Each wall is flat, endless, passes through zero and stands at right angles to its row. A trip goes straight from one point to another. Which walls does it cross, in order?
In the rows, 128 means zero.

Walls:
(1): [100 157 131]
(2): [ 89 112 176]
(3): [138 187 118]
Trips:
[ 56 141  95] to [175 163 138] => 2, 1
[156 142 190] to [124 144 121] => 1, 2
[ 84 131  89] to [109 105 140] => 3, 2, 1
[113 114 165] to [120 131 118] => 3, 2
[139 135 101] to [120  69 154] => 3, 2
[154 115 126] to [122 147 148] => 3, 2, 1

Walls:
(1): [ 96  50  78 155 123 149 141 105 136]
(2): [102 118 136 131 175  73 103  93 117]
(3): [124  50 105  92 159 108  94 129  74]
(4): [141 149 103  89 148 105 189 160  95]
(5): [ 56 149 138 141 141 120 119 133 137]
Trips:
[153 120 128 121  68 140 120 156  89] to [159 123 119 149 190 138  90 139 121] => 4, 2
[144 136 164 172 100 129 130 149 152] to [116  89 161 169  85  77 138 117 112] => 5, 1, 2, 3
[ 95 171 145 136  94 124 120  90 101] to [114  83 121 107 135  96 142 135 100] => 3, 4, 1, 5
[149 113 127  66 168 117 106 115 153] to [162 101 119 107 100 181  86 187 199] => 4, 2, 1, 3
[115 180 129 113 155 177 150 124 131] to [171 149  99 149 159 133 118 116 107] => 5, 2, 3
[160 146  78 130 142 116 134  76 130] to [117 166  94 156 124 144 172  87 109] => 2, 5

Walls:
(1): [166 193 134 158 130 123 171 123 113 168 153 129 115 163]
(2): [137 118 107  56 166 138 159 111 136  94 170  71  64 187]
(3): [140  84 157  81 123 134 113 132 166 160 139 117 157  95]
(4): [115 101 132 105 148 144 157 177  70 108 144 139 116  97]
(5): [139  91 146  88 143 155 118  89  79 112 157 131 146 162]
(6): [138 139 122 117 131 120 118 147  81 122 174 109  83 155]
(7): [156 183 107 172 133  98  78 157 127 119 119 117 113 133]
Trips:
[111  83 140 170 125 205 118 113 139 143 191 142  86 136] to [158 132 154 132 112 144 124 148 154 172 144 115  83 143] => 1, 4, 5, 7
[132 106  65  96 137 139  92  80 142  99 101 120 122  88] to [137 194 144  96 121 163  73 168 166  76 117 142 142 127] => 7, 5, 2
[ 82 121  95 129  94 202 135 155 127 142 134 148 112  89] to [129 132 145 122 109 163 122 149 155 148  61 118 154  87] => 4
[132 138 133 118 177 132 142 174 109 131 126 136 111 131] to [139 178 120 152 121 109 130  96 104  97 101 110 161 110] => 2, 6, 4
[123 142 113  52 163 115  76 142 132 144 182 100  99 126] to [176 126 145 188 137 151 147 100  93 109 148 165 137 128] => 1, 3, 2
[121 103 137 134 182 104 144 148 136 107 144  80 100 120] to [156 134 133 156 117 149  90 154 162 152 163 164 136 162] => 1, 4, 2

Walls:
(1): [118 112 124 117 144 139 125 124 106 167 144  55 167 113 146 115  66 108
 141 106 113 137 124 110  80 150  99 107  95 116 134 147]
(2): [137 135 103 126 156 130 136 117 115  55  99 138 101  89 169 155  99  84
 110  95 118 154  84 113 108 101  90 179 179 159  97  80]
(3): [ 61 150 163 150 108 109 141  85 118 160 114 146 137 100 154 145 146 143
 132 138  80 169 139 151 117 137 122 113 106 118 158 133]
(4): [ 97  91 111  95  84 121 143 163 121 158 141 120 133 112 114 122 100 184
 150 105 152 171 156  84 120 194 110 126 153 183 133 107]
(5): [130 149 124  81 183 146 118 137 146 147 147 122 130  99 170 131 148 170
 124 100 128 165 107 156 101  98 106 107 106 167 152 113]
(6): [138 124 150  85 190 122 105 157 168  92 147 124 125 158 106 190  93  62
 157 142 136 154 110  85  57 178  87 148 154 109 139 135]
Trips:
[148 111 129 173 116 106 177  85  88 142  82  97 137 126 118 114 121 174
 128 140  98 126 147 165 185 124 158 150  96 113 157 148] to [110 108 124 123 143 126 107 114 125 125 196 145 136  59 148 179  85 168
 117 114  94 115  99  71 112 148  86 135 138 182 149 112] => 1, 4, 5, 2, 6
[184 112 171 143 104  80 127 139 120 118 136 116 120  85 138 109  85 162
 119 107  60 109 172  80 114 157 122  84  83 157 138 153] to [120  71 110 144 181 134  96 133 164 158 152  86 138 100 107 172 121 116
  65 169 177 159 155 117  99 148 155  96 176  73 137 128] => 6, 3
[173 166 160 146  79  79 172 129 164 121 131 109 158 147  95 105 132  89
  83 143 113  76 144 127 119 124 164 150 155 177 140  91] to [135 122 106 114 143 144  73 145 107 113 175 126  89 201 128 122 131 140
 156 113 120 151  85 122 123 145  82 160 139 133 130 108] => 2, 6, 4, 5, 1

Walls:
(1): [167  87 130 106 107 124 157 110 120 135 143  54 147  61 144 132 113 120
 124 114 112 179 101 158 150 133 119 113 185 107 102 147  96 115 154 124
 116 119  88 175 161 173 114 139 167 120 159  99]
(2): [121 116 121 113 159 110 136 110 176 103  86  96 171 163  95 153  93 123
 101 155 143 188 118 112 128 104 141 136 118 167 101 164 145 129 156 154
  95 119 188 149 112  86 161 153 112 117 147 147]
(3): [171 121 140 170 118 119 128 121 135 154 151 128 149 123 160 186  77 126
 122 119  89 150 137 111 173  93 123 140 142 176 129 157 132 143 150 119
 165 172 127  68 135 129 143 132 126 159  93 138]
(4): [ 81 140 102 146 193 107  92 156 113 173 137 117 110 122 154 114 123 121
 137 132  95 130 105 118 178 100 160 114 136 112 151 100 110 144 115 106
 132 124 102 116  80 152  96 196 134 172 118 105]
(5): [124  98 165 154 152 173 127 190 117 118 126 185 138 145 150 140 147 149
  94 122 171 130 118 142  97 116 122 125 138 138 140 140 151 116 114 144
  23 114 135 118 129 178 141 143  73  54  89  85]
(6): [121 176 147  99 126 105 122 149 140 185  88 126 199 107 109 109  73 161
 152 114 144 122 110 153 159 123 103 102 151 195 166 154 109  94  68 104
 143 169 158  84 133 127 137 145 145 143  80 145]
Trips:
[109 170 166  92 116 160 177 155 164  76  97  98 154 182 134 131 121 127
 161 142 138 134 140 156 141 157 112 139 135 167 121  97 150 159 110 124
 110 182 165 153 132 122  66 119 199 142 146 143] to [160 112 135 130 155 150  81 106 121  90 146 146 137 151  58 147  97 146
 162 145 162 103 145 112 102 107 122 192 135 165 110 152 147 161 123 114
 120 139 143  80 109 147 133  80  85  72 124 117] => 5, 3, 6
[138 112  92 125  74 154  99 116  96 125 120 129 129 125 164 114  82  90
 140 108 142 106 113 112 140 121  74 164 122 133 160  73  86 116 192 114
 141 114 114 108 117 108 120 107 129  73 202 134] to [ 97 161 149  77 125 117 115 109 181  49 165 124  73  65 111 180 161  81
 106 155 126 117 111 117  97  93  91 122 118 100 164 112 134 144 140 152
 138 141 158 148 145 129 146  85  78 126 125  71] => 1, 5, 2
[158 110 136 125 129 143 135 143 115 124  87 196 103  77 121 146 147 114
 118 103 109 127  95 151 132 101 145  89 121 125  82 173 167 155 121 137
 163 118 135 165 163 125 143 125  66 149 174 177] to [106 110 109  83  88 103 144  97  57 108 112 203 140 124 132 126 158 123
 115 196 180  90  87  90 124 164 106 158 135 139 124 117 179 128  75 171
 135 142 111 119 116 127  57 138 141 131 153 175] => 3, 1, 2, 5
[141 138 144  94  97 154  93 121 155 122 127 113 125  85  99 192 169 166
 112 140 169  86 127 110 145 141 140 132 138 103  91 171 128 135 120 151
  79 135  96 128 142  77 109 116 128 172 138 129] to [146 158  96  86 105  92 116 162 113  98 117  76 177 105 179 140 144 113
 106 111 138 131 137 135 129 173 160 122  94  99 135 122 121 149 104 149
 151 109 155 150 127 124 169 179 145 194 152 117] => 4, 6

Walls:
(1): [ 72 153 142 139 130 124 136 107 126 185 169 145 112 161 132 114  65 129
 112 113 133 195 130  58 131 104 125 141 104 115 184 168 109 191 135 125
  98 148 157 144 159 112 192 150 164 155 126 138]
(2): [110 118 117 116 139 123 157 170  85 142 139 137 120 110 153  82 130 148
 121  77  93 158  84  88 156 161 128 147 164 154 125 141 103 165 124 121
 134  69 122 121 124 127 130 143 148 124 170  89]
(3): [127 144  77 100 143 140 126 147 158 128 152  89 123 115 142 133  88 130
 121  98 116  74 147  37  99 116 152 131 110 150 138 126 160 137 142 141
 142 134 128 136  68  72 134 143 118 147 126 130]
(4): [113 114 103 146 153 121 123 101  96  55 139 169  92 114 120 139  80 186
  77 121 112 115  84 150 170 158 110 153 141 120 179 149 187 118 102 162
 129 144  83  64 127 121  91 133 143 140 134 120]
(5): [ 98 177 131 142 117 137 114 140 126  99 137  91 111 146  95  74 108 145
 169 100 125 149 114 113  99 131 172 112  58 142 149  72 153 122 128 152
 172  81 103 114  59 102 159 138  61  95 146 110]
(6): [145 192 146 147 159 157 144 146 113  98 158 106  63 152 203 115 134 149
 105 186 159 115 131 156 116 139 100 150 145 191 135  76 135  94 101 135
 165  88 124 165 144 145 181 102 152 111 113 123]
(7): [ 69 103 140 120  83 114  95 129 138 104 153 128 150  99 141 126  81 123
 116 157 161 114 106  79  76 159 113 121 126 113 134 114 136 108 116  91
  93 106 100 202 115  99 100  95 143 107 137  77]
(8): [193 124 142 154 114  96 113 126 125 164 145 130 169 139 163  91 121 135
  87 121 106  62 113 114 142 122  78  85 108 132  92 115 111 121 164  50
 127 171 123 182 132 140 157  42 104 125  91 118]
Trips:
[125 118 120 108 133 158 159 148 118 138 172 110  90 159 125  65  84 167
 135 162 144 109  97 103 167 127 176  91 118 109 121 154 179 118 125 122
 127 125 125 139  60 118 151 127 122 115 103 131] to [124 105 153 198 106  86 116 125 111 148  96 175 132 106 117  93 170  83
 119 146 115  59  76 115 143 169 167 134 209 111 120 109 141 147  98 175
 188 160 151  94 121  79 136 129 111 149  82 159] => 7, 1, 6, 5, 3
[ 92 125 133 161  80 149 113  98 146  85 104  93 142 143 113 129 164 118
 148  46 110 166 106 152 140 141 154 123 147 176 129 148  98 121 126  83
 120 112 149 108 101 140 144 159 116 159 163  97] to [ 75 115 121  66 143  94 129 130 128 140 174 109  89 112  83 121 121  93
 158 129 145 150  83 113 149 158 101 120  89  83 137 168 118 130 138 111
 153 105 107 138 114 135 184 159 110 125  85 141] => 1, 7, 3
[119 111 139  75 127 127  83 139 109 143 122 142  98 123 177 128 133  94
 154 159 154 102 135  90  92 108 104 151 182 119 133 133  94 119 134 191
 131 143 122 153 104 137 166 136 123 112  91 174] to [ 95 152 106 178 144 184  98 152 146 169 119 138 135 113  87 121 140 118
 144 103 179 115 115 157 136  72 133 122  96 129 133 160 129  82 140 143
 131 132 120 153  89 102 194  87 104 134 170 126] => 5, 8, 7, 6
[ 96 164 147 120 147 132 142 151 129 155  94 114  97  94 138 169 141  99
 150 131 102 160 146 146 160 173 126 147 117 154 138  82 118 128 122 154
 137 157 129 139 144 115 119 136 135  80 136 139] to [ 52 104 131 107 132 138 161 177 146  90 189 102 160 100  63 187 189 131
  97 125  81 163 101 112 164 120 132 154 183 126 129 153 195  78  86 146
 138 115 123 100 140 105 157  91 132 116 154 156] => 4, 5, 6, 3, 7

Walls:
(1): [117 137  77 163 111  91  79 146 163 127 103 123 171 147 127 100 132 110
 117 144 123 148 144 145 166 157 123  70 105 151 139 116 133 140 168 178
 131 103 181 117  57 172  94 138 150 153 157 157]
(2): [123 101  99  63 144  76 141  79  82 121 154 119 182 129 142 135 151 133
 122 156 166 140 115 114 140 131 156  99 117 167 190 114 104 124 114 126
 111 147 108 142 119 145 127 152 127 128 150 113]
(3): [175 108 174 123 157 136 141 137 134 168 152 167  62  88 177 139 137 103
 156 123 151 114 122 159 149 121 178 126 147  80 151 150 124  69 174 152
 109 119 138 145 136  81 139 145 111  98 157 123]
(4): [ 98 144 171 184 128 150 157 123  75  78 115 176 115 104  87 117 126 186
 124 159 138 118 149 142 133  57 131 128 136  87 126 159 108 129 134 121
  91 126 224 124  62 111 142 157 173 179 165 125]
(5): [ 97 168 120 119 128  65 113 137 158  99 152 148 129  74 144 127 162 136
 120 126 112 100 120 142 105  84  50 178 144 154  87 144 201 162 133 128
 109 166 121 137 154 119 108  83 116 108 182 119]
(6): [151 184  79 156 151 119 121 121 152 141 128  97 103 168 106 133 115 122
 172 124 149 166 124 126 143 188 118  83  93 122 148 132 145 145 132 142
 102 174 128 141 123 140 152  88 102 100 161 108]
Trips:
[104  86 135 110 145 134 140 129 122 128 103 115 145  74 133 139 116 102
 176  82 124 110 150 130  71 170 125 140 152 102 134 100 117  84 124 169
 129  91 102 127 119 150 103 104 140  62  97  92] to [ 83  88 131 121 170 129 155 148 171  76 127  97 126 119 133 178 116 110
 127 155 100 153 184  91 115 119 144 165 101 122 101 133 108 109  90 147
 180 196 123 150 118 145 135  68 173 181 110 116] => 3, 5, 4
[100 103 126 142 110 130 150 116  89 159 115 109 134 126 128 142 117 118
  96 135 123 162 157 113 101 102 113 149 147 170 127 113  98 129 138 182
 102 166 148  78 114 121 136 118 157 146 139 160] to [153 127 128 123  85  64 125 148 118 103 100  61  78 125 107 120 146 147
  76 116 130 107 161 160 124  93 155 108 134 153 120  39 105 139 136  84
  78 149 101  91 102 164 166 126 146 192 163 161] => 5
[110 187  66 116  72  92 142 167 122 114 115 150 147 161 179 104  81 135
 113 114 147  87 180 128 100 162 112 126 146 143 117 100 148 113 132 144
 161 101 130  90 122 157  99 115 113 145 153 108] to [167 178 139  59 166 140  95 151 105 110 102  76 129  70 121 142 114  97
 111  72 119 150 157 145 126 114 152  90 118 143 200 134 134 124 140 121
 107 145 116 134 160 172 109  93 127 111 100 153] => 2, 5, 3, 1
[149  72 179  97 110 102 132 144 153  76 120 152 130  87 105 143 170  54
 121  97 106 144 122 113 189 108 175 106 175  91 147 115 120 135 130 182
 134 119 157 133  81 116 184  93 109 144 163 135] to [ 91  82  94  90 154 154 130 135 160 145 149 118 146 107 136  90 157 172
 134 150 102 132 123  97 109 132  89  73 121 118 174  95 112 102  75 144
 122 139 130 127 108 172 155 145 119 163 139  94] => 3, 6, 4
[112 154 144 118 122 181 139 115 161 114 140 139 115 124 190 129 177 136
 119 115 156 139 155 222 141 103 136 129 117 151 123  96 147 114 136 139
 166  89 121 198 127 116 137  83 141 114 124  91] to [168 144 118  77  57 146 149 173 123 170 128 122 193 132 108 116 186 107
 126 137 120 106 132 113 131 111  88  99  64  73  52 184 157 121  99 116
  99 109 132  66 124 120 186 144 119 152 112 199] => 1, 3, 4

Walls:
(1): [120 118 125  79  86 125 119 110 137 178 147 121 118 211 131 120 168 139
 101 152 141 166 151 118 115 142 103 112 159 133 107 128 167  85  92  91
 106 116 131 164 106 129 148 121 106 131  81 101]
(2): [105 116  94 135 137 145 121 128 187 134 182 128 107 116 146 182 126 108
 127 131 166 179 158 118 131 119 178 150 136 147 162  91 107 149 154 155
 125 135 151 120 116 110 127 113 166  97 130 125]
(3): [159 119 115 152 162 158  86 154 124 153 116 103 164 137 111 149  89 143
 135  83 106 162  71  98 116 181 101 100 126 118  73 122 174 140 134 124
 157 109 152  94 148 132 143 131 140  74  85 135]
(4): [166 123  98 115 144 159  81  95 114 104 139 152 181 156 139 155 127 112
  53 101 131  87 139 129 129  95 104 103  98  81 117 158 128 106 138  67
 147  92 138 114 114 128 133 156 156 171 106 172]
(5): [141 143 171  68 165 108 153 133  93 158 133 126 102 110  95 140 126 105
  64 142 125 150 141 133  57 120 130 162 122 161 129 139 117 111 194 138
 126 171 108 170 109 181 161 187 142 149 113 120]
Trips:
[113 143 135  96 166 161 108 115  91  78  92 127 118 153 105 133 127 179
 135 161 114 112 147 154  81  83 156 108 146 137 125 132 203 127 113  98
 114 118 156  85 137  73  88  95 143 165 148 144] to [ 93 111 147 140 109 154  66 126 168  76 155  98 109 157 121 199 153 186
 154 145  94 133 136 126 164 147  72 114  52 111 152 148 142 113  76 103
 104 150 158 149 129 155 133 192  90  64 116 154] => 3
[131 156 108 143 137  73 138 157 105 146 114 109 142 141 154 117 133  97
 130 143 203  77 102  86 121 124 155 139 139 143 137 134 119  78 134 154
 157 148 124 151 131 127 123 117 121 179 148 124] to [166 125  65 175 150 122 118 156 112  83  82 193 161 101 102 129 132  95
 125 111 139 120  66 142 136 113  58  77 128 116  72 118 213 180 142 153
 164 107 171  80 159 148  84 112 184 166 154 151] => 4, 5, 3
[ 99 105 172 175  84  74 112 106  81  94  69  82 176  82 117 120  94 130
  58 122  77 143  49 136 101 151 117  91 149 108 156  58 115 104 129 128
 104 120  80 188 108 151 153 171 173 214 109 128] to [ 94 157 154 109 122  91 139 139 124 165 104 104 124  94  95 107 133 106
 121 108 144 154 173  91 170 180 137 125 147 167 114 126  91 149 168 129
 151 117 136 150 126 115 105 134  87 142 188 124] => 3, 4, 2
[130 171 141 140  96  87 107 130  80 154 101  94  97 148 154 170  66 149
 118 125 145 142 179 158 133  82  64 157 140  94 169 184 150  75 156  93
 130 112 138 167 142 122 156 157 100 144 127 109] to [122 133 116 161 153  92 157 149 118  98 156 108 142 157 126 142  86 118
 142 157 108 113  92 130 115 135 130 159 159  79 166 144 110 139 108 102
 136 109 130 140 101 117 138 155 122 128  91 132] => 1, 3, 5

Walls:
(1): [131 108 177 195 141 110  86 165  63 166  82 155 127 144 130 144 110 128
  62 133 167 102 113  86 108 135 102 111 112 105 139 167 111 135  71 185
 104 149  84 162 130 130 157  83 136 118 146 154]
(2): [ 98  51 165 127 131  53 141 170 133 159 133 147 134  99 167 121  95 120
 145 143 139 118 103  96 118 138 125 114 158 145 129 177 153 114 119 122
 132 211 114 123 102  70 171 110 122 123 162 129]
(3): [121 192 121 157 177 106  69 119 134  54 120 109 154  88  88 128 113 104
 151 149 172  97 166 146 192 149 109 111  80  90 108 109 122 120 112 131
  98  97 115 101 105 196 138 141 130 163  80 130]
(4): [145 126 163 136 136 127  97 151 176 135 132 142 127 132 167 119 113  61
 145 111 143 147  88 132 158 142  89 105  93 136 155 115 162  76 126 156
 157 166 148 216 120  98 145 128 152 113  60 119]
(5): [172 122 121 154 157 135 106  89 149 118 129 168  46 171 131 121 137 166
 117 152 137 139 109 142 152 115 159 224 147 116 136 117  95 119 150 113
 165 145  90 174 165 111 133  95 114  92 115  81]
(6): [156  72 114  51  75 130 114 157 115 131 107  97 128 110 137 103 100 137
  72  89 127  98 148  87 176 163 118 112 126 118  90 118  77 140 158 157
  91 137 124 149 138 125 107 158  94 115  85  75]
(7): [111 117 117 128 113 121 128 101 156  73 197 133 130 116 123 118 135  99
 116  90 170 176  95 143 104 109 162  83 162 124 145 128 129 125 130 158
 128 118 133 197  80 110  78  81 129 168 121 114]
Trips:
[182 136  91 154 143 174 153 122 161 153 119 128 187  92 100  22 144 158
 116 111 147  94  95 186 155 117 117 138 122 111 124 124 150 110  73 156
 112 142 129 163 122 127 136  73 181 155 180 131] to [123 117 110  90 122 140 121 141 112 146 129 121 154 159  91 133 116 120
 108 121 118 137 137 123 181 155 101 113 110 148 139 118  78 105 129 154
 149 113 158  77 158 188 139 172 116  75 145 149] => 5, 7, 6, 4, 1
[139 153 109 126 209 123 154 124 177 138 121 141 149 152 140 156 137 105
  84 124 108  90 158 142 109 136 166 142 115  76 137 162 120 105 101 150
 154 113 102 107 175 138 110 143 148 180 137 152] to [ 90 141  69 122 147 125 126 148 114  72  71 141 115 215 115  81 164 101
 169 181  68 140 133 137 131 124 149 120 148 131 104 137 106 185 110 176
 126 191 105 121 161 120 143 152  99  91 137 141] => 3, 1
[148  98 145 175 133 171 136 128  70 127 123 147 146 145  85 104 171 160
 130 141 118 170 132 127 146 154  84 137 187 131 130  93 167  96 107 174
 117 142  93 134 144 142 120  96  88 112 117 177] to [ 74 144 132 145 120 115  95 141 155  99 140  64 145 130 105 142 127  94
  89 159 117 138 170 102 101 143 145 116 114 106 110 146 108  71 147 150
 178 114 129 166  73 191 152 129 189 105 114 145] => 4, 3, 7, 5
[145 147 150  88  79 145 121 108 121  99 122 131 132 161 100 147 112 120
 149  90 107  78 157 132 129 150 145 113 133 142 116 103 143 147 107 122
 146 106 126 144 141 131  89 159 116  70 171 105] to [136 194 149  75 102  95 168 107  99  93 112 144 109 120  97 107 110 169
 153 138 129 197 165 111 153 132  79 104 131 156 111 105 125 110 195 122
 166 130 117 142 101  96 198 181 132 130 123 125] => 3, 4
[ 77 182 136 120 138  91 127 109 139  93 154 121 122 125 148 138 111 114
 133  62 177 131 129 111 143 113 185 183 104  59 147 124 124 115 143 129
  97 119 107  98 123 113 128 150 111 123 111 128] to [161  95 130 122 111 111 159 174 144 136 136 101 178 106 138 138  76 101
 111 146 131  69 113 156 138 130 132 162 112 158 143 136 197 142  57 128
 119 109 149 109 164  61 172 143 218 124 198 149] => 2, 5, 7, 4, 1, 3

Walls:
(1): [163  98 146  85  64 155 148 114 124 148 162 164 156 100 116 102 190 132
  98 140 118 152 191 148  65 109  50 145 133  94 160 114 151 116  97  94
 172  80 107 134 124 158 115 167 107 150 137 134]
(2): [136 147 155 114 152 149 139 166 127 161 118 116 103 101 159 129  72  91
 166  98 150 134 159  72 131  97 132 157 142 153 123 169 127 151 144  80
 170 155 122 126 102 108  77 144  94  72 125 166]
(3): [ 99 105  79 134 114  99 132 126 138  91  89 174 136  94 164 128 119 147
 167 114 101 115 156 133 129 116 152 187 146 108 151 137 153 162  88 130
 116 151 158 143 133 182 173 103 171 174 101 138]
(4): [135  80 156 134 117 140  92 132  81 160 118 122 105 126 151 134 107 170
  80 130 165 110 168 142  97 127 130  98 120 164 111 119 137 103 117 151
 152 142 108 182 144 141 138 122 118 116 142 157]
(5): [146 142  98 184 105  92 154 148  61 186 115 156 123 125 169  94  81  91
 153 148 152 149 103 118 137 106 161 116 108  94  98  95 118 150 120 120
 148  95 124 121 138 195 119  17 135 157 141  94]
(6): [156 130 120 156 133 124 154 142 145 114  88 137 119  96 146 136  72 145
 132  84 116 161  88 124 113 100 123 126 116 100 144 178  98 140  49 113
 166  91 109 172 137 140  89 135 121 111 110  97]
(7): [132  99 120 178 142 138 177 136 154 165 110 133 191 110 143  97 164 123
 106 165 118 193 155 137 114 128 153  69 119 165 100 135 138 128 120  90
 120 114 137  97 138 145 103 158 137 139 139 153]
(8): [164 127 121  90 126 117 134 176 144 127 168 193 107 141  65 131 131 134
 151 102 162  89 100  85 123 121 114 112 115 128 123 140 160 156 138 144
 115 178 115 102  96 146 104 118 125  91 128 121]
(9): [172 126  57 140 179 137 127 123 169 155 152 101 106 146  83 177 119 101
 112 155 167 145 107 164 167 112 148 118 144  64  95  87 181 111 144 155
 135 167  67 105 123 133 125 159 145 121 117 206]
Trips:
[ 90 150 146 132 155 110  89 183 126 150 130 136 150 125 115 161  82 149
 164 121 130 138 120 132 129 153 122 130 122 168 111 110 151 139 122 184
 125 134 166 124  84 171 103  66  77 194  80  98] to [106 176 113 138  96 124 164 105 147 126  98 121 117 181 110 141 153  98
 132 148  90 117 130 113 112 159 137  94 150 137 133 101 118 131 155 128
 109 121 150 123 124 136 195 121 106 156 128 116] => 4, 8, 7
[116 115 100 134  95 143 131 119 131 154 114  96 185  46 124 145 155  79
 168 186 115 168 152  95 156 108 139  93 152 148 137  81 101  93 146  75
 133 166 134 123 136 156 117 138 174 106 105 132] to [163 104  81 158 122 135 117 131 114  88 130 113 135 157 162 148 137 173
  90 108  85 175 127 114 153 106 137 132 128 136 133 150 102 126 145 165
 141 115 134 136 119 142 120 153 160 123 129 165] => 5, 6, 2, 1, 4
